Each row is a point. Each copy is the shape, with its points in the same order, turned, moved and blurred by noise. Some copies are also mirrored. Which?
(in the rows, 128 means zero)

Shape:
[[192 155 178]
 [134  90  58]
 [143  72 112]
 [110 153 163]
 [ 88 172 199]
 [107  95  59]
 [151 114 140]
 [119 129 114]
 [106 122  90]]
Copy 1 (9 x 3):
[[181 139 153]
 [109  64  60]
 [122  42 112]
 [ 99 135 158]
 [ 90 170 186]
 [ 80  56  65]
 [133  93 138]
 [ 94 100 105]
 [ 86  93  84]]
Copy 1 is: only turned
Copy 2:
[[ 53 143 178]
 [137 106  59]
 [114  73 105]
 [139 146 178]
 [152 153 218]
 [161 109  66]
 [ 98 113 139]
 [140 136 121]
 [153 131 100]]
Copy 2 is: mirrored
Copy 3:
[[213 175 140]
 [152  56  79]
 [170  66 143]
 [123 157 145]
 [105 195 168]
 [120  56  82]
 [170 109 133]
 [133 119 114]
 [123  93  90]]
Copy 3 is: only turned
Copy 4:
[[105 180 207]
 [ 43  72 119]
 [ 64  77 170]
 [143 137 150]
 [196 145 164]
 [ 66  65 100]
 [ 93 120 176]
 [103 110 135]
 [ 91  94 110]]
Copy 4 is: mirrored

Shape, 10 rows:
[[ 83 185 140 195 136 146]
 [110  62  66  55 129 146]
 [141  95 141 102 161 121]
 [128 124 116 125  47  86]
 [164  87 163 189 218 145]
 [107 131 213 191 143  91]
 [137 170 118 101 130 129]
 [122 164 186 115 111 106]
 [191  61 185 151 157 132]
 [118 140  94 135 146  99]]
Copy 1, 10 rows:
[[ 49 168 141 184 170 109]
 [121  68  62  86 106 162]
 [146 103 133 106 159 156]
 [111  87 149 132  77  65]
 [169 117 135 170 242 166]
 [107 118 223 180 199 117]
 [117 165 133 105 129 122]
 [109 156 194 113 126 123]
 [201  87 173 161 180 156]
 [103 130 107 113 151  87]]
Copy 1 is: only turned
Copy 2 (10 x 6):
[[122 199 140 171 180 130]
 [ 45  66  97  78  95 158]
 [131 101 153  94 135 161]
 [111 117 151 175  77  78]
 [189 101 151 138 189 214]
 [150 135 224 189 181 137]
 [135 153 122  96 130 113]
 [136 162 199 121 131 106]
 [179  74 188 133 122 196]
 [125 121 102 123 155 107]]
Copy 2 is: only turned
Copy 3:
[[108 216 205 141 107 124]
 [101  87  59 101 154 152]
 [164 113 146 118 171 130]
 [154 162  73 190 132 112]
 [191 111 231  79 137 102]
 [171 145 220 203 137 104]
 [139 189 125 123 174 140]
 [166 179 154 192 181 157]
 [229  95 174 120 138 124]
 [114 166 135 123 167  92]]
Copy 3 is: mirrored

Shape:
[[ 97 147 174  80 135  92  68 125  96]
 [ 93 128 102 139 130 193 160 148 158]
 [147 106 176 114 167 156 126 106  87]
 [144 133 180 135 162 128 140 101 186]
 [161  97 153 136  92 135 160 175  69]
 [133  96 129 131 108  78 136 134 135]
 [136 137 112 170 141 153 106 187 160]
 [164 117  98 110 120 119 134 172 156]
 [106 145 132 125 163 106 171 162 152]
 [162  77  92 140 117  65 109  93 147]
 [124 137  71 144 187  68 115 212 171]
 [131 152 162 225 137 142 157 125 161]
 [152 155 114  64 162 109 177 114 120]]
Copy 1, 13 rows:
[[111  77 154  77 148  82 120  85 155]
 [114 137 105 128  97 207 136 154 174]
 [136 112 157 102 191 170 138 114 116]
 [154  97 154 154 155 181 148  60 193]
 [138 121 180 139 141 143 169 173  88]
 [157  86 134 161 132 108 159 123 141]
 [108  84 153 168 106 173 100 160 181]
 [179 110 145 161 110 142 127 160 171]
 [118 151 128 157 148 139 157 129 206]
 [185  55  98 186 149 107 135 117 137]
 [124 105 121 195 148 106 105 186 249]
 [ 86 116 157 205 129 207 152  83 151]
 [183 185 124 124 166 118 131 118 174]]
Copy 1 is: only turned
Copy 2:
[[163 149 170 102  77 172 134 103 169]
 [ 87 119  79  88 165 151  80 150  99]
 [169 163 150 111 165 169 148 102 102]
 [115 142 187 117 192 124  93  96 133]
 [185  91 125 131 138 124 158 178  77]
 [144  71 153 117 131 101 123 113 138]
 [144 127 100 107 150 108  49 154 126]
 [145  90 134  74 147  73 115 140 129]
 [106 106 133 100 171 131 132 149 173]
 [160  65 143 120 131  74 107  43 133]
 [155  92  82  75 172  66  81 148 214]
 [117 136 126 199 207 126  61 133 121]
 [ 93 136 145  77 158  91 184 102 132]]
Copy 2 is: mirrored

Shape, 16 rows:
[[110 104 119  99 108 133 131 155 124 100  84 172]
 [140 119 100 164 152 162 133 148 122  68 148 156]
 [102  95 110 165 115 129 108 139 127  62 122 181]
 [106 190 123 112 106 135 167 127 140 167 174 104]
 [138 183  56 105  99 120 141  74 124 182 146 110]
 [129 193 102 137 122  83 181  57 133 166 151  71]
 [136 147 119 159 143 166 119 137 125 168  98 187]
 [125  89 143 204  43 104  64 149 142 202 149 103]
 [ 98 127 138 146 148 153 108 118  62 102 110 145]
 [139 118 128 133 168 125  79 143 146 112 128 140]
 [144 145 108  75 119 156 156  70 109 158 171 145]
 [113 129 144 148 178 111 112 115 133  94 149 178]
 [122 119 113 144 154 161  65 169 120 134 117 129]
 [109 219  95 116  78 120 110  80 134 174 168 119]
 [178 210 120 116  90  97 137 107  95 166 157 114]
 [143 128 157 151 141 181  89 116 148  84  96 143]]
Copy 1 (16 x 12):
[[133 113 161 107  94 121 103 130 132  86  89 161]
 [153 163 117 141 142 126 133 179 102  71 113 150]
 [134 125 156 181 118 126 120 148 100  44  99 162]
 [ 84 200  97 116  86 132 135 115 139 143 141  87]
 [114 145  60 109  83 153 108  82 111 128 180  87]
 [116 163  90 125  97 114 167  75 125 140 195  46]
 [122 135 138 125 100 156 115 171 148 108 185 175]
 [ 94 100 146 249  71 150 104 153 119 201 138 119]
 [133 150 187 116 124 131 102 164  77  92 144 127]
 [143 134 138 152 165 117  88 148 144 114 130 150]
 [114 177 103  83 120 178 136  82  96 141 151 129]
 [115 160 155 148 169 107 125 126 125  73 139 161]
 [135 133 141 144 141 135  65 189 130 129 132 141]
 [ 87 195  90 148  76 153  84  78 118 129 185  83]
 [141 194  94 128  78 101 109  85 103 175 182 120]
 [188 165 179 150 135 159 108 160 147  95 130 152]]
Copy 1 is: mirrored
Copy 2, 16 rows:
[[ 77 120 147  84 137 136 133 125 107 140 117 200]
 [ 74 107 125 153 120 156 146 155 143 105 168 151]
 [ 56 102 151 150 115 143 109 120 116 120 160 193]
 [102 168 120 109  84 111 181  99 156 165  97  70]
 [150 138  93  80  80 143 165  51 122 155 122  80]
 [151 115  94 137  98 115 167  41 132 137  75  65]
 [141 169 124 129 122 199 137 139 130 179 116 181]
 [141 140 112 144  61  97  32 146 108 226 124 119]
 [106 141 168 148 151 161 123 121  79 101 129 156]
 [106 128 106 123 176 140  98 136 147 137 145 131]
 [147 124 157  82 117 148 190  82 137 149 145 100]
 [ 90 120 128 176 187 147 144 112 142 142 154 142]
 [ 97 158 120 118 147 177  89 169 121 134 150 140]
 [142 185 122 119  73 116 148  27 132 162 131  90]
 [185 173  94 113 100  91 173  89 114 126 119 114]
 [124 124 165 143 145 161  94 135 174 105 121 164]]
Copy 2 is: only turned

Shape (17 x 12):
[[120 121 180 119 146  34 104 161 125 150  75 155]
 [133 188 127 177  69 121 174  63 104 141 164 189]
 [160  91 111 108 149  74 159 180 155 101  74 145]
 [ 78  91 128 116 117  68 125 206 133  82 113 144]
 [134 177 125  71  97 121 132  97 100 190 146 162]
 [179 181 178 115  76 168 160 100 116 131 184 168]
 [ 91 161 152  95 170  51 124 149 165 102 119 151]
 [ 97 115 159 108 188 116 162 135 126 116  58  83]
 [132  92 114 127 174 177 103  70  89  64 168 183]
 [ 71 104 153 143  65 126 103 128 140  95  64 157]
 [155 148 165 155  59 109 138 108 142 171 186 108]
 [129 188 155 142 131  87 112 219 155 153  84 140]
 [117 123 124 121 137  72 114 166  95  58  89 117]
 [133 156  97 161  54 151 121 101  78 105 181 145]
 [122 113  63 123 149 158 137 118 138  95 187 161]
 [ 98 102 111 159 133 158 144 126  66 115 190 198]
 [108 111 125 134 180  61  78 163 149 117  58 139]]
Copy 1 (17 x 12):
[[160 140  93 104 153  23 188 108 158 144 152 111]
 [139  89 210 102 100 142 176 156 120 122 244 184]
 [137 124 100  86 105  87 180 118 190  90 129  49]
 [ 86 118 135 126 162  65 156 157 195 139 128  64]
 [121 102 172  56 139  97 134  76  99 111 217 150]
 [178  83 215  78  89 152 112 114 105 156 199 144]
 [135 184 171  98 145  47 167 136 154 126 150  79]
 [133 152 113 126 147 102 191 120  90  94  90  80]
 [136 107 206 184  79 122  85  98 153  70 124 156]
 [ 66 105 122 142  85  71 176 161 128 178 139 134]
 [156 129 139 112 130 166 125 125 116 179 249 119]
 [153 155  98  35 156  74 146 171 161 153 147 122]
 [130 103 127 136 131  45 147 174 144  89 127  68]
 [113  64 179 134 108 136  92 169 123 111 229 145]
 [ 89 135 196 130 103 148 102 122 179  62 164 112]
 [119  82 206 155 152 150 118 132 184  97 150 169]
 [125 175  84 120 132  37 167 133 170  98 120 110]]
Copy 1 is: only turned
Copy 2:
[[139 129 157 165 107  80 176 120 144 151  48 187]
 [225 165 170  81 137 179 159 104  98 122 186 174]
 [143  67 103 136 110 122 164 171 132 147  62 126]
 [ 82  92 123 152  98 133 175 172 101 166  96 195]
 [150 166 192 122 185 133 168  95 133 126 157 119]
 [179 158 199  84 175 171  84 129  92 104 150 137]
 [125 141  98 130 170  92 173 139 109 151  69 198]
 [143 138  76 211 142 161 131 124 137 160  55 147]
 [138 110  90 158 137 152 116 108  72  19 172 155]
 [ 99 107 134 121  84 193 152  72 127 149 100 201]
 [183 136 193 108 142 130  83 113 128 184 174 169]
 [115 178 140 105 102 103 144 167 175 170  66 169]
 [112 127  97 158  80 120 162 139  69 152  87 148]
 [149 153 157  98 100 169 127 112  74 125 221 146]
 [130  99  81 122 158 147 140 160 106  89 201 148]
 [147 129 144 163 119 174 153 163  97  61 202 187]
 [112 116  78 160  89  83 173 117 159 137  67 175]]
Copy 2 is: mirrored
Copy 3 (17 x 12):
[[132 125 105 123  75  84 130 170 195 196 115 195]
 [103 160  83 221  66 134 154 107  95  49 118 142]
 [166 166  69 100 116  96 150 179 173 185 101 105]
 [160 123 103 100  53  88  90 206 125 191 114 112]
 [116 127 123 210  95 158 170 102 136 142 176 135]
 [144 171 158 204  82 161 157 134 129  51 154 118]
 [ 86 121 118 148  96  48 141 190 158 177 113 116]
 [138 135 144 136 157 114 157 180 121 204  47 143]
 [212 104 147 175 151  55 136  91  92  87 114 107]
 [149 109 129 142  43 124  76 139 139 151  35 114]
 [ 98 176 137 128  74 173 132 124 118  79 149 174]
 [ 96 173 101 164 105 118  74 202 194 186 136 157]
 [165 174 121 134  73  60 117 167 121 205  93 133]
 [151 167 105 182  66 132  90  79  65  90 142 124]
 [159 123  92 135 156  96 122 119  83 101 151  63]
 [207  97  82 184 112 101 107 142  68  91 143 135]
 [121 119  98 114 127  52  88 151 186 208  82 156]]
Copy 3 is: mirrored
